Every row gives one point. Each copy is the shape, with its points in the same order, stretched, turned, moved and blurred by noise. Say if it was mirrored as well.
In the rows, 128 means zero.

Shape, 8 rows:
[[130 117]
 [105  94]
 [109 113]
 [206 141]
 [125 173]
 [156  99]
 [129 168]
 [211 107]]
Copy 1 (8 x 2):
[[144 126]
 [130  93]
 [126 114]
 [201 181]
 [117 177]
 [171 123]
 [123 175]
 [222 153]]
Copy 1 is: only turned
Copy 2, 8 rows:
[[126 119]
 [156 108]
 [150 124]
 [ 52 118]
 [113 176]
 [112  97]
 [109 171]
 [ 60  83]]
Copy 2 is: mirrored

Shape (6 x 3):
[[125  94 118]
 [138  77 138]
 [ 91 182 140]
 [169 124 115]
 [106 183 128]
 [ 83  92 201]]
Copy 1 (6 x 3):
[[107  81 136]
 [117  69 161]
 [ 84 169 117]
 [156 101 127]
 [102 166 109]
 [ 59 109 206]]
Copy 1 is: only turned
Copy 2 (6 x 3):
[[126  86 147]
 [135  71 165]
 [101 171 141]
 [170 102 121]
 [110 178 123]
 [ 95 119 232]]
Copy 2 is: only turned
Copy 3:
[[125 110 124]
 [119  92 152]
 [158 201 144]
 [ 75 129 122]
 [138 194 132]
 [179 112 208]]
Copy 3 is: mirrored

Shape, 7 rows:
[[120 141 115 139]
 [125 170 177 138]
 [213 147 121 134]
 [118 143 116  12]
 [121 146 118 139]
 [133 165 131 121]
 [135 136 175 127]]
Copy 1:
[[133 137 124 141]
 [133 177 176 150]
 [217 121 152 139]
 [137 160 126  19]
 [134 143 129 146]
 [147 164 135 130]
 [135 140 185 131]]
Copy 1 is: only turned
Copy 2, 7 rows:
[[121 143 124 127]
 [105 172 187 135]
 [ 32 114 140 107]
 [141 164 145   7]
 [121 144 129 129]
 [105 164 141 112]
 [116 139 191 123]]
Copy 2 is: mirrored
Copy 3 (7 x 4):
[[136 111 124 165]
 [128 165 166 164]
 [187 170  78 124]
 [194  81 199  83]
 [136 116 130 162]
 [158 134 141 155]
 [115 157 146 129]]
Copy 3 is: mirrored
Copy 4 (7 x 4):
[[118 155 119 137]
 [130 174 179 109]
 [207 165 103 106]
 [ 77 124  91  19]
 [120 161 121 136]
 [127 173 129 106]
 [140 135 169 110]]
Copy 4 is: only turned

Shape, 10 rows:
[[130  77  87 112  87 157]
 [118  72  93 163 235 149]
 [123  59 160 118 169 145]
 [ 97 191 155  93 128  96]
 [151  82 111 103 131 100]
 [134  79 101 109 104 113]
 [150 128 160  90  91 149]
 [104  84 165 180 148 164]
 [190  88  34 122 128  90]
 [103 107 160 136 111 174]]
Copy 1 (10 x 6):
[[108  89 124 149  60 163]
 [ 78 154 142 204 194 156]
 [ 91 134 197 161 127 139]
 [135 137 128  38 128 114]
 [109 128 126 148  81  99]
 [108  98 126 141  71 120]
 [154 130 156  93  59 147]
 [131  86 194 153 158 165]
 [122 131  53 188  75  98]
 [134  91 177 114 109 179]]
Copy 1 is: mirrored
Copy 2, 10 rows:
[[155  86 140 183 108 165]
 [ 98  81  77 128 217 120]
 [115  57 171 109 168 145]
 [122 187 191 109 121 142]
 [158  94 167 153 127 111]
 [148  94 152 169 110 128]
 [168 114 194 110 112 174]
 [ 95  57 121  94 133 163]
 [203 110 105 195 126  78]
 [116  85 157 104 121 196]]
Copy 2 is: mirrored

Shape:
[[155 100 114 139 114 139 128 202]
 [195 147 134  87  98 144 130 193]
 [ 80 153  97 179 106 126 103  85]
 [181 192  72 156  77  82  91 151]
 [141  94 128 118  94 114 143 173]
 [172 123 112 103 103 109 212 178]
 [184 118 158 148  78 136 136 164]
 [ 82 146 162 160 138  83 156 141]
 [167 110 184 176 198 119 153 137]
 [109 128 171 106 183  66 178  81]
 [160 215  98 169  89 168 103 152]]
Copy 1 (11 x 8):
[[155 140  99 131 133 121 131 203]
 [185 170 101  84  87 117 134 169]
 [ 84 125 109 188 133 110 115  77]
 [170 167  44 180  94  66 108 109]
 [144 115 116 116 115  99 153 180]
 [185 132  93 111 116 116 213 163]
 [183 136 140 137  81 116 138 177]
 [120 156 163 156 163  71 171 118]
 [205 139 197 146 196 135 135 147]
 [161 114 182  98 193  84 173  66]
 [142 204  80 177  81 137 111 104]]
Copy 1 is: only turned
Copy 2:
[[116 134  78  65 135 158 131 130]
 [159 168  97  53 100 169 131 137]
 [124 148 101 230 129 124 118 104]
 [173 222  74 121 116  90 123  83]
 [131 108 101  78 109 130 130 127]
 [173 114 111  60 116 145 197 126]
 [116 145 112  77  90 155 133  89]
 [104 137 161 161 151 114 154 137]
 [120 137 181 111 188 175 136  83]
 [176 101 212 160 158 128 150 118]
 [144 231  70 154 114 159 146 111]]
Copy 2 is: mirrored

Shape:
[[170  98 160  86 187 107 151 170 128]
 [103 114  88 162 169 163 102  84 110]
 [142 153 117  89 113 116 122 144 100]
 [178  90 145  89 104 152 110 154  84]
 [132 108 151 134 125 164 144 163 164]
 [ 83 114 181 128 160  75  84 190 185]
 [150 126 107 181 105  99  68 133 180]
 [ 70 103 175 118 204 176  88 185 100]
 [135 181 163  75 187 163 149  77 123]
 [112 138 167 112 201 155 122 119 163]
 [ 70 119 175  88  84 100 156  92  92]
 [ 74  90 141 159 154 155  62  82 158]
 [126 172 206 187 154  74 107 196 155]
 [ 82 140 117  90  94 171 155  84  84]]
Copy 1:
[[165  95 175  92 167 129 129 147 111]
 [121 122  79 163 173 158  90  59 124]
 [151 146 102 105 105 108 122 138 100]
 [174  94 141 125  93 153 109 130  57]
 [140 121 158 144 115 177 131 142 145]
 [106 134 198 130 134 105  67 163 188]
 [167 120 128 206 102 106  84 103 176]
 [ 82 143 166 125 179 186  51 153 104]
 [151 187 124  55 159 157 135  72 130]
 [130 157 156  98 173 166  98  98 164]
 [ 64 119 135  74  75 111 148  96  96]
 [ 99 114 136 155 139 165  47  51 165]
 [124 189 217 184 135  79 115 155 160]
 [ 92 142  71  92  91 159 144  88  91]]
Copy 1 is: only turned
Copy 2:
[[181 133 162  80 187  80 160 185 133]
 [131 115  68 138 163 170 135 137  99]
 [142 159 136  84 159 107  71 149 125]
 [187 102 176  89 160 130  74 167 108]
 [150 128 170 131 128 142 146 172 165]
 [108 121 124  81  83  68 177 217 154]
 [158 120  84 152  72  88 111 150 146]
 [119 119 130  67 145 179 174 243  99]
 [152 194 140  52 188 151 160  99 117]
 [146 151 121  76 148 143 199 151 141]
 [ 57 123 182  82 153 104 107 108 100]
 [113  78  84 110  99 165 175 143 113]
 [131 195 144 129  64  62 168 214 107]
 [ 83 141 152  97 183 176  81 105 117]]
Copy 2 is: mirrored

Shape:
[[120  73 185 107 131 166  67 104  86 177 127]
 [168  73 118 157 136 181  99  93 160 116 144]
 [137 184  93 191  77  99 150 148 142 162 127]
 [140 175 188  95  95 132 129  76  89 141 161]
 [134  92 107 106 107 139  98 152  63 110  77]
 [139 185 172 159 151 166  97 103 133 156 103]
 [158 125 177 173  59 179  98 178  83  78 113]
 [174 144 132 145 140  86 126 108  81 171  67]
 [136  82 105 164 158  89  53 174 165 124 153]
 [100  69  99 177 120  91  97 112 185 114  61]
 [171 112 150 180 104 138  91 166 186 173 124]
 [ 81 170  91  95 106  83 159 147 142  96  70]
 [167 113 123 105 150 185 164 129 115  92 116]
 [ 90 112 138 190 129 125 151 180 136 128  81]
 [109 168 106 171  37 160 143 121 142 136 145]
 [ 98 179 179 156  49 161 112 114 138 103 167]]
Copy 1:
[[133  51 184 103 107 142  68  60 122 120 116]
 [201 118 142 137 105 189 101 120 121 125 159]
 [132 176 117 164  47  84 143 156 138 143  97]
 [134 151 179 110  59  90 120  41 124  70 147]
 [161 108 115  88  75 149  74 126  66  98  61]
 [141 149 165 150  98 132 105  78 192 107  97]
 [135 122 186 163  33 164  86 149  99  38  95]
 [196 135 140 123 103  68 114  87 123 123  53]
 [159 102 114 140 145 109  41 191 133 128 142]
 [155 179 151 134 146 152  72 173  84 193  98]
 [161 108 177 149  81 125  92 177 175 150 122]
 [109 228 113  64  98 105 117 161  96 124  78]
 [191 144 125  76  93 177 156 114 116  64 114]
 [112 141 161 149 121 139 144 182 119 129  68]
 [ 98 176 135 151   9 149 132 137 117 134 134]
 [ 81 187 187 161  39 140 100 111 130  78 161]]
Copy 1 is: mirrored
Copy 2, 16 rows:
[[125  58 178 167 131 143  97 119  42 153 124]
 [172  54 119 186 157 181 158 117 129 116 107]
 [140 185  79 174 105  84 179 145 147 172 129]
 [157 154 190 147 112 109 165  75  80 132 138]
 [113 111 118 107  84 171  76 126 113 143 107]
 [140 156 176 204 161 144 143 111  98 187  91]
 [155 157 175 198  42 196 114 164 116 113 124]
 [163 134 142 138 112 115 109  96 140 231 109]
 [145 107  87 194 172 123  74 167 159 136 165]
 [ 92  82 103 185 138  98  94 112 208 131  89]
 [156  95 131 202 124 103 142 199 148 162 109]
 [ 78 184 121  86 129  97 120 108 178 123 108]
 [134 121 144 106 138 210 155 115 138 132 109]
 [ 55 137 135 171 122 144 131 161 172 166 133]
 [130 171  98 179  78 106 200 109 110 101 103]
 [137 186 180 195  93 113 179 118  88  75 130]]
Copy 2 is: mirrored

Shape:
[[140 147 110 136  66  80 155 108 148 162  88  97]
 [114 153 124  87  66 117 108  42  96  93  89 145]
 [ 48 114 124  53 113 136 120 108 147 101 160 195]
 [ 81 180 162 132 104  94 119 173 122 126 104  88]
 [169 206 106 148 188 194 103 163 132 145 130 129]
 [155 190 175 143 141 125  89 140 136 140 145 158]
 [141 186 158 101 174 192  83 124 128 159 212 100]
 [ 69  68 176  96  85 163 141 125 100 112 127 158]
 [ 61  76 192 131  79 140 149 139 175  87 158 165]
 [121 141 168  78  98 111 125  97 168  97  61 102]
 [146 112 111 111 136  78 172 112 133 117  96 116]
 [136 110 133 105  74 116 120 144 161 175  95 132]
 [149 123 117 140  94  90 160 126 152  97 129 106]
 [177 143 119 154 209 129  50 162 124 154 167 111]
 [209 179 126  94 167 155  86 195 108 131 189 131]
 [139 135  99 114 134 178  59 153 140 101 173 127]]
Copy 1, 16 rows:
[[124 119 113 146  63  39 141  92 147 140 104 124]
 [100 156 145  65  62  79 132  49  98  73  88 101]
 [ 33 111 111  21  91 135 117 109 132  85 152 164]
 [ 57 163 135 170 107  65 129 179 144 106  90 145]
 [180 206 132 132 167 178 104 153 167 139 131 131]
 [121 165 178 148 143 135  96 107 131 123 126 183]
 [105 198 181 115 116 184  75 152 126 173 183 123]
 [ 53  67 124  71  78 137 127 142  80 110  89 135]
 [ 25  32 130 123  84 154 130 135 132  83 137 172]
 [ 93 117 159  90  61  73  96 111 175  81  66 109]
 [126  94 123  98 134  51 133 113 149 141  98  99]
 [119  99 112 115  62  86  98 127 137 153 109 177]
 [123  83 131 142 108  55 138 117 147 105 146 110]
 [156 168 127 145 191 134  28 155 133 166 151 148]
 [192 171 171 104 157 138  76 190 106 148 203 161]
 [143 152 108 102 111 165  70 151 121  97 186 132]]
Copy 1 is: only turned
Copy 2:
[[187 158 194 120  94 136 146 163 116 148 184  71]
 [176 157 152  66  95 150 121  38  84 124 181 133]
 [ 62  57 123  72  91 141 137  75 138 143 177 186]
 [101 167 179 146  69 101 170 131  68 122 137  96]
 [ 78 203  57 148 149 160 105 174  92 162  98 136]
 [100 175 137 161 112 104 118 127  93 193 100 157]
 [ 55 131  94 157 106 142  80 102 106 225  72  87]
 [135  40 152 101  77 168 158  97  78 132 130 169]
 [121  29 184 143  54 124 176 107 150 136 104 186]
 [139 155 188  71 108 124 160 104 121 111 111 114]
 [167 120 132  92 130 100 188 164 119 148 166  96]
 [136 109 190  95 108 142 116 184 107 149 139 107]
 [176 125 142 135  78 103 157 152 143 138 153 102]
 [ 83 152  90 185 180  84  70 154  98 178  99  96]
 [ 80 151  52 118 100  88  76 174  87 215  94 114]
 [102 115  74 142  98 130  57 137 125 137 103 130]]
Copy 2 is: mirrored
Copy 3 (16 x 12):
[[147  99 105 119  55 112 163 116 108 183 105  96]
 [121  97 132  46  87 120 156  94  65  94 107 126]
 [ 82 145 119  24 149 118 158 137 175  99 154 151]
 [111 166 156 117  50 105 123 183 118 129 115  84]
 [191 237 132 172 137 174  92 116 121 134 133 123]
 [174 183 174 130  82 122 112 126 130 127 154 160]
 [156 215 191 117 143 185 106 101 123 156 210 108]
 [ 75  81 148  78 132 160 168 180 132 101 133 149]
 [ 67  91 141 108 106 128 184 166 201  90 166 144]
 [146 109 169  60  70 137 173 126 148 103  73  93]
 [189 102 123 110 118  99 177 152 132 136 108  91]
 [137  99 123  90  78 148 128 138 159 177 105 134]
 [166  95 109 129  85 115 157 137 139 125 151  88]
 [205 182 176 158 152 127  37 127 147 152 166 108]
 [229 204 139 115 123 185  67 156 133 140 202 127]
 [140 161 124 105 142 175  57 114 152 107 177 112]]
Copy 3 is: only turned

Shape (15 x 12):
[[117 106 135 160 136  24 103  74 118 151  25  73]
 [133  97 128 142 107 111 108 157 100 149 135 129]
 [126 134 128 108 124 159 134 154 162 146 146  79]
 [110 134 101 140 106 126  95 112 106 105 139 111]
 [116 117  67 140 137 129 142 143 113 133 159  74]
 [115 146  35 160 134 152 139 105 201 124 131 138]
 [203 115  63 155 123 137 116 116 197 122 160 134]
 [162 103 134 131 151 145  87 120 117 114 126 116]
 [163 143  94  82 125 149 108  58 147 188 139 127]
 [144 153 105 159 137 111  95 130 126 153 157 108]
 [122 148  76 122 147 144 125 167 118 122 138 126]
 [210 140 130 125 100 151 122 136 126 133 135 100]
 [135 113 137 156 138  63 127 132 106 111 152 126]
 [128 121 130 166 136 154 148 148  97 137 142  99]
 [128 140 128  99 128 155 143 152 100 123 163 131]]
Copy 1:
[[132  82 155 171 151  62 149  44  58 122  42  26]
 [117 107 120 128  97  94 100 153 102 141 108 133]
 [148 150 126 104 132 119  84 146 163 171 134 102]
 [105 160  92 137 106  93  86 124  89 132 122 103]
 [104 142  82 136 140  88 123 165 124 185 143  83]
 [131 185  61 181 158  86 126  98 172 176 111 143]
 [214 157  44 161 132  81 114 130 134 174 128 157]
 [149 107  94 121 137 123  77 106  84 138 142 126]
 [159 180 107  85 112 100 133  75  95 219 117 158]
 [140 154 130 154 145  73 101 138  88 171 133 120]
 [ 98 154  96 118 168 103  99 154 128 146 123 135]
 [201 148 100 115 121 148 101 154  91 147 124 125]
 [129 107 122 146 128  63 129 136  89  96 144 108]
 [110 121 126 150 129 146 109 153 116 160 149 112]
 [105 148 113  83 124 128 104 161 126 137 155 144]]
Copy 1 is: only turned
Copy 2 (15 x 12):
[[122 161  85 187 200   7 107  91 133 115  94  75]
 [126  82 146 134 129 104 114 152 102 136 103 130]
 [126 114 124 112 119 180 139 142 142 144 144  95]
 [126 126 142 154 114 128  92 141 117 102 143 139]
 [101  79  86 156 121 158 120 157 109 131 171 112]
 [116 132  57 192 109 177 118 109 177 166 133 169]
 [167  62  93 186  99 147 124 112 207 169 140 164]
 [156  82 161 140 165 145  93 142 163 133 132 131]
 [145 108 119  83 121 139  78  78 168 185 164 166]
 [136 118 128 153 125 119 115 160 138 153 168 140]
 [137  95  97 129 140 176 116 172 117 128 136 142]
 [199  89 141 121 119 146 121 117 140 158 144 110]
 [115  89 129 154 158  85 157 154 118  99 147 135]
 [124  94 151 159 142 173 130 143  85 148 142 108]
 [136  90 140  86 135 177 142 151 102 122 147 146]]
Copy 2 is: only turned
Copy 3, 15 rows:
[[107 110 168 196  88  39  94  59 140 157  54  92]
 [126 103 108 137 118  97 106 161 134 145 157 111]
 [132 116 137 105 130 155 120 154 170 114 124  69]
 [ 72 141  98 137 136 112  88 140 125 103 125 111]
 [115 133  90 141 172 101 117 138 159 107 139  66]
 [140 172  72 133 172 165  92 104 183 116  85 149]
 [200 158  77 146 158 168  58 108 132 110 127 123]
 [119 100 132 135 153 134  91 140  90 119 120 107]
 [126 141 114  58 135 147  67  65 122 163 123  92]
 [122 165 126 136 154 106  72 150 138 142 134  93]
 [124 139 102 100 170  97 124 171 141 106 117 121]
 [161 141 115 123 105 142  99 149  93 114 122  74]
 [123 141 146 171 133  78 113 127 134 112 173 123]
 [104 138 117 154 152 128 151 167 131 140 139  81]
 [108 131 123  87 143 125 145 164 128 106 162 107]]
Copy 3 is: only turned
Copy 4, 15 rows:
[[ 71 163 115 153  61  63  92 135  68 191  57 223]
 [126  88 127 136 142  93 129 165 122 114 137 153]
 [136 139 144 119 129 143 141 148 142 140 146 100]
 [123 125 122 159 139 115 100 128 129  94  98 126]
 [104 124  93 174 131 132 151 150 122 122 140 102]
 [136 106  81 171 138 175 133  85 200 145  89 128]
 [186  73  81 170  95 192 126 120 166 126 135 156]
 [126 106 132 136 145 158  92 149  98 116 123 171]
 [176 116  76  94 118 141  71  69 102 148 138 124]
 [157 126  98 172 149 118 101 157 125 138 135 140]
 [116 131  94 139 175 141 149 146 151 106 124 132]
 [190 117 131 121 109 154 134 164  97 106 125 126]
 [124 125 132 184 143  92 130 147 111 118 148 190]
 [124 110 143 154 174 136 151 155 107 133 124 117]
 [143 132 143 120 179 128 146 134 116  96 148 125]]
Copy 4 is: mirrored

Shape, 15 rows:
[[185 114 192 151 145 163 165  75 169 123 134 168]
 [ 70 199 192 187 155 102 126 127 184 145 103 133]
 [136 174 127 128  84 116 144 116 150 113 112  82]
 [114  91 115 121 123 156 173 100 105  92 120  97]
 [103 121 119 123 134 145 143 173 180 164 186 173]
 [ 97 109 157 110 156 134  82 113 175 136 170 173]
 [167 100 137  78 151 164 160  67 140 174 136 136]
 [ 74 136  47 152 142 127  90  97 124 102 205 161]
 [109 122 162 160 145 146  55  88 164  99 152 175]
 [ 89 178 174 169 123 140 149 153 108 134 134 230]
 [101 162  78 114 123 193 119 163 187 150 182 155]
 [ 89 160 119 107 167 112 154 194 163 104 129 170]
 [141  94 160 120 157 140 164 173 115 156 170 217]
 [124 140 106 131 174 155  62 186 114 168 176 145]
 [135 139 158  99 155 163 117  85 155 137 192 104]]
Copy 1 (15 x 12):
[[144 135 153 106 117 142 210 144 210 127 185 191]
 [156 184 239 104 118  93 125 198 143  94 148  99]
 [175 173  93  97 126 147 128 124 128 117 131  83]
 [140 111  64 124 138 105 171  84 136  86 123 108]
 [123 124 129 182 140 126  83 172 182 130 173 142]
 [103 121 170 117 150 117  91 166 142 117 165 205]
 [106 106 133 125 153 149 182 108 184 174 141 155]
 [158 125  69 118 141  43  64 132 141 124  56 174]
 [143 144 176  85 144 102 109 148 145  84 144 229]
 [150 177 163 199 121 133 171 187 143  96 130 190]
 [130 167 110 179 199 125  72 154 196 124 132 133]
 [140 119 113 152 167 130 124 222 134  83 147 121]
 [130  88 130 208 129 148 161 176 164 134 190 203]
 [177 112 155 180 199 108  71 143 125 146 156 164]
 [112 157 118 111 170 105 126 124 143 172 168 162]]
Copy 1 is: only turned
Copy 2, 15 rows:
[[156 115 138 181  84 201 142 142 150 129 104 218]
 [104 205 131 142  97 114 148 173 120 246  81 174]
 [154 121 100 103 111 162 154 109  99 157 103  99]
 [127 122 118 148 132 160 161 100 115  80 150 131]
 [142 131  84 115  80  68 126 145 106 134 117 199]
 [118 158 140 121  60  99  87 130 135 145 127 187]
 [167  75 140 136 118 154 137  61 132 113 131 204]
 [128 210  56  92 110  94  82  91 152  97 157 146]
 [101 187 138 135  74 147  67 144 147 138 111 174]
 [114 181 113  79 118 154 156 214 109 147 114 237]
 [111 113  45  88  95  78 114 114 130 134  93 183]
 [131 144 106  83  89  74 164 165 158 143 117 160]
 [160 118 134 110 111 111 133 189 118  94 148 240]
 [128 131 105  78 160  56  50 162 133 143 129 167]
 [122 104 112 142  95 134  92 106 143 167 158 164]]
Copy 2 is: only turned
Copy 3, 15 rows:
[[158 122 209 105 178 187 202  93 133 133 114  81]
 [ 40 159 191 113 133 120 117 197 163  87  97 129]
 [101 134 111  99  82 108 110 142 173 146 118  84]
 [133  60  88  94 154 124 176 109 169 153 123 131]
 [153 162  87 129 190 180 131 170  75  75 148 108]
 [111 125 165 121 208 149 110 118  82  79 173 132]
 [154  96 155  90 211 151 157 121  99 183 140  52]
 [ 64 122  93 210 194 148 111  92 115 129 172 180]
 [ 91 129 206 140 184 135 129  66  98  83 147 172]
 [136 156 138 127 158 214 110 146 141 117  63 203]
 [105 191  64 117 181 167 115 132  61  89 133 102]
 [115 137  64 120 190 165  81 166 173  62  92 115]
 [211 107 109 135 212 220 136 145  92 103  97 133]
 [104 108 106 172 179 128  75 119  29  94  92 118]
 [ 72  82 152 102 159 166 140 108  75 129 174  59]]
Copy 3 is: mirrored

Shape, 18 rows:
[[134 165 177 119 157 162  50 157 126 152 183 101]
 [169 124 139 161  99  77 139  75 111 151  69  67]
 [188 133 186  93  73 123 151 152 124  80 173 162]
 [ 95  90 191 146  53  74 161 149 134 116 109 110]
 [152 190  86 102 121  88  45 124 112 116 112  75]
 [ 90 139 157 129 122 150  52 143 160 149 156 102]
 [171 138 115 165 140 185 156 155 206 152 172 158]
 [153 136 176 201  68 111 110  72 118 122 103  60]
 [186  83  75 173  52 105 137 161 121 190  69 113]
 [ 79 121 153 112 132 157 117 135 136 137  87  80]
 [ 94 115 105 147 167 101 160  98 198  79 164 119]
 [172  97 137 160 112 141 129 109 120 149 173  96]
 [175 125 164  85 122 136 156  59 190 105  83 169]
 [194  85 172 149 110 163 135  74 135 172 161 170]
 [182 149 143 114 116 139  90 101 197 125 174 157]
 [187 164 173 118  83  78 153  58 154 194 161 104]
 [144 144  75 151  57 113 127  60 108 176 102  54]
 [145 176  87 161 133 151  86  90 115 179  99 151]]
Copy 1:
[[135 186 115 140 129 186  65 126 139 117 131  71]
 [100 100 125 114  95 142 207  97 146 130  94  77]
 [131 134 189 140  90 168 141 109  92  62 180 138]
 [ 80 160 175 121  98 127 178 142 158 104 111 155]
 [142 125  71  94  92 155 106  57 140  98 113  97]
 [116 185 114 152 117 167  75 116 158 138 105 111]
 [148 164 131 167 133 214 145 114 103 173 164 144]
 [ 80 143 122 161  93 113 190  97 154 129 121  61]
 [179 124 110 126  54 163 231 120 138 121  82 141]
 [ 73 136 103 130 101 178 110 152 146 135  99 128]
 [ 91 116 137 135 182 151 125  95 161 173 165 170]
 [149 120 144 160 106 158 156 124 156 137 147  91]
 [ 83  81 167 158 117 196 148  79  72 127 115 141]
 [155 111 186 192 112 170 157 125 104 147 126  89]
 [144 143 154 169 124 190 112  56 109 132 140 118]
 [130 125 198 109  88 177 162  61 131 158 120  63]
 [131  88 107 118  37 137 176  79 161 168 106  86]
 [155 126  89 134 101 152 127 102  89 174  94  93]]
Copy 1 is: only turned
Copy 2 (18 x 12):
[[118 161  97  78 190  97  83 112  90 138 115 184]
 [173  87 163 131 127 164 121 106 159 148  95  56]
 [134 153  72 132 139 148  86 177 173  61 104 162]
 [ 73 123 119 150 139 144  65 134 210 119 126  89]
 [137 168 141 123 107  49 109 147  58 130 107  87]
 [ 93 168 109  75 173  89  78  89 112 114 129 143]
 [140 169 110  53 144 148 168  89 199  83  77 220]
 [176 122 175 141 156 179 102  69 161 122 125  81]
 [115 122 162 137  38 172 123  60 152 137  79 127]
 [ 71 105 132  88 160 121 126 122 132 124 148  96]
 [129 138  93 113 152  56 183 122 209  96 137 112]
 [179 109 109 113 130 160 125  67 153 131 133 156]
 [168  96  96  73 164 154 139 151 191  15  56  78]
 [192  98  68  84 150 208 121  46 169  92  76 156]
 [172 174  95  66 153 108 103 115 157  53  64 157]
 [221 145  98  66 125 167  75 128 187 129  67  99]
 [181 138 154  99  70 165 136  73 114 153 141  63]
 [134 172 116  84 129 146 173  56  89 148  62 111]]
Copy 2 is: mirrored
